Each row of a before or after table is a point. One or more steps were done to the points. Then noise was added and the rows were shuffled. The steps act on columns, c1 being the first. Write out the steps. A step turns or swaps two columns, mirrors them in a line or flattens them onto one, adds a multiple of one to another, or multiplies or shifts one. Angles are multiples of 10 degrees, from the lower column toward the higher: turns from -170 to 170, lines from 10 to 170 but not 90. Use the fewest steps. Two steps may share a column if one is a turn and the other turns, adds or multiplies; they go together, in the order done. Otherwise the lowest column goes first.

Before (9 x 3):
2 -48 36

-74 0 -33

37 -19 11

26 -57 50

6 62 8

-82 42 -9

-108 6 -22

-54 1 -39

-56 11 55
After (9 x 3):
53 3 27

-32 60 -74

35 12 2

-22 64 -108

8 124 6

-41 62 -54

-9 101 -84

55 71 -55

9 40 36
Steps: swap c1 and c3; shift c2 by 60

Before (9 x 9):
15 -90 -66 -12 37 25 64 -14 -15

-29 -25 -44 -73 29 1 -37 -47 -41

-59 2 4 -10 -58 -20 -1 -31 54

0 -14 -25 13 83 1 -23 -68 8

26 5 -98 -10 101 -62 -74 -1 -39

11 47 -10 33 -22 -86 14 30 -56

28 1 -20 -2 -1 -26 -41 -75 35

-36 -66 51 -69 -5 -55 -77 28 -64

-12 -73 -81 47 42 19 -1 -52 -49
After (9 x 9):
14 -33 6 -5 25 -22 -44 -77 -42

-214 -69 95 46 16 45 -1 -53 50

-83 1 53 -71 19 17 -36 -51 -14

140 42 30 36 48 -75 16 29 68

-14 56 -23 -12 -19 -57 -5 -32 -60

-201 -34 -26 -71 45 -38 -81 31 47

-38 -17 20 13 57 61 -23 -64 -10

-251 -113 66 -13 3 46 67 -13 -17

16 -20 104 -13 112 36 -76 1 -6
Steps: multiply c2 by 3; turn c1 and c2 by -70 degrees; turn c3 and c9 by 160 degrees; add 0.5 times c4 to c9; turn c5 and c6 by 50 degrees

Before (14 x 14):
-67 59 26 94 61 16 43 7 -7 5 12 85 -27 11

-31 7 -31 -20 62 27 61 -40 30 67 48 53 23 24

-38 39 -14 -10 40 21 -52 -60 -1 -33 -40 12 35 17

-71 -46 38 20 16 -32 -57 56 -31 52 -9 -13 -73 -74

-25 19 -29 72 13 2 -51 45 4 63 60 -16 -24 43

54 17 60 46 72 -53 25 -51 -43 38 -33 -9 -41 38

-66 -64 -16 29 67 34 -39 44 70 -54 32 1 -25 -71

-1 -2 -57 24 -6 -52 -8 -68 16 41 22 33 -57 41

-7 14 46 -30 9 -36 64 -59 -50 -40 -21 19 37 54

-27 -68 20 64 -30 27 -34 -69 25 63 16 -14 6 -18

-22 44 67 -30 7 64 34 -14 22 17 42 97 24 -36

-57 23 69 91 -18 44 0 37 56 33 -62 13 4 53

47 -26 -59 85 28 -33 12 45 -38 -12 -51 8 11 55

-32 58 -29 52 -33 -37 -11 52 28 48 38 9 33 -52
After (14 x 14):
9 -33 64 25 10 -68 36 27 -41 -62 -13 28 -46 -8

8 -12 43 9 -40 76 53 -75 -29 -17 48 -21 -70 85

-25 58 -30 77 -43 42 24 -70 4 -31 -24 43 -20 -33

47 48 -28 -11 7 9 -49 0 25 -75 -5 -32 20 -62

-18 30 -20 33 5 87 -13 -12 68 70 70 -25 -25 25

13 -63 66 73 -71 60 -39 -47 57 -12 -26 7 4 -84

-24 16 21 60 -89 53 -8 30 30 -83 67 -4 9 16

12 20 -57 36 -69 -5 52 38 18 -66 6 -4 -58 -56

17 40 -30 59 -90 19 41 -60 26 -11 -58 -38 32 27

-4 -54 -63 105 -29 -57 28 -32 -42 37 30 24 15 -33

-28 -41 -14 2 -15 68 10 66 -1 3 -36 -1 38 -20

7 45 67 -56 -60 17 -73 4 19 -19 -42 -98 28 -22

63 9 20 86 6 41 -46 -14 -4 4 -63 -66 -23 -48

71 -24 46 -39 -53 -37 -2 70 -51 5 -16 13 32 -28
Steps: turn c6 and c7 by -120 degrees; turn c1 and c6 by -120 degrees; turn c2 and c11 by -90 degrees; add -0.3 times c3 to c4; shift c5 by -60; turn c8 and c10 by 150 degrees; turn c12 and c14 by -150 degrees; add -0.5 times c9 to c14

Before (8 x 32):
18 32 31 19 -18 -4 13 45 36 26 34 53 11 47 32 -34 46 -18 18 -8 13 -33
 143 52 -19 69 36 12 43 -51 -21 -6

-48 30 26 3 -34 27 16 45 37 48 52 9 47 2 -67 11 15 -15 38 -8 -16 -5 -22
 -66 35 -40 42 15 -16 -25 17 -41

181 -7 -28 12 -30 -5 -12 11 77 -39 -35 43 25 65 21 -59 11 -67 -11 12 39
 -14 -15 31 60 -61 44 4 -47 -60 21 -56

-76 27 -15 54 22 -42 -2 -142 58 1 54 7 39 -30 -10 22 27 -20 11 13 15 10
 -49 -69 -19 -49 35 -4 6 -10 -38 -10

-13 0 -16 -50 -12 33 -16 -33 71 27 24 4 -42 -19 37 -3 -4 -44 0 -139 30
 16 -27 20 -10 -12 -41 59 -31 -59 -34 -4

-25 37 -77 53 -20 42 0 27 -7 49 -21 17 9 5 27 -6 -15 -25 20 -8 -109 17
 48 53 -1 -60 -36 -2 -43 39 12 -10

-36 13 13 -3 146 7 4 28 -147 15 33 -1 44 46 2 8 13 -10 84 -22 34 3 26 30
 27 -16 -148 14 -5 -44 -30 -42

-44 1 10 49 -54 -95 14 17 67 34 -11 11 1 -23 37 18 64 -9 92 -20 -38 -18
 -10 22 35 -19 5 64 -38 12 96 -6
After (8 x 32):
-37 15 13 -6 154 3 14 20 -148 24 36 3 42 42 1 15 -12 -7 82 -8 42 0 21 39
 25 -21 -144 12 -13 17 -20 -43

-7 -2 -12 -109 -15 41 30 -35 75 34 20 -32 -39 -18 27 1 -135 -48 -12 -45
 28 8 -25 26 -15 -9 -39 57 -32 -1 -23 7

-75 23 -16 84 27 -34 31 -144 58 -4 54 48 40 -28 -9 28 18 -23 17 -15 18 9
 -51 -66 -28 -45 36 -16 -2 4 -30 -9

10 35 36 -80 -11 -8 -1 52 40 22 36 44 7 47 30 -33 17 -11 13 -44 14 -32
 140 47 -32 61 33 10 47 0 -32 -8

-27 42 -74 59 -19 39 -3 33 -7 50 -24 44 13 2 27 -10 -15 -16 25 9 -101 23
 46 59 -1 -61 -39 -5 -37 13 4 -4

183 -11 -19 -84 -35 -11 0 8 75 -48 -37 37 32 62 22 -57 19 -60 -22 -18 38
 -12 -15 33 63 -56 47 -7 -41 -10 27 -60

-48 -1 17 68 -53 -94 -82 12 67 38 -10 43 1 -13 45 9 14 2 86 -63 -38 -20
 -6 13 31 -22 3 63 -30 13 67 -13

-54 28 23 -17 -35 24 -26 49 31 39 46 17 49 9 -62 8 -6 -20 33 -21 -16 -8
 -24 -64 36 -45 46 10 -15 7 -8 -29
Steps: turn c4 and c12 by 50 degrees; multiply c4 by 3; mirror c7 and c31 in the line at 110 degrees; turn c17 and c20 by -70 degrees; flatten c19 and c30 onto the line at 10 degrees
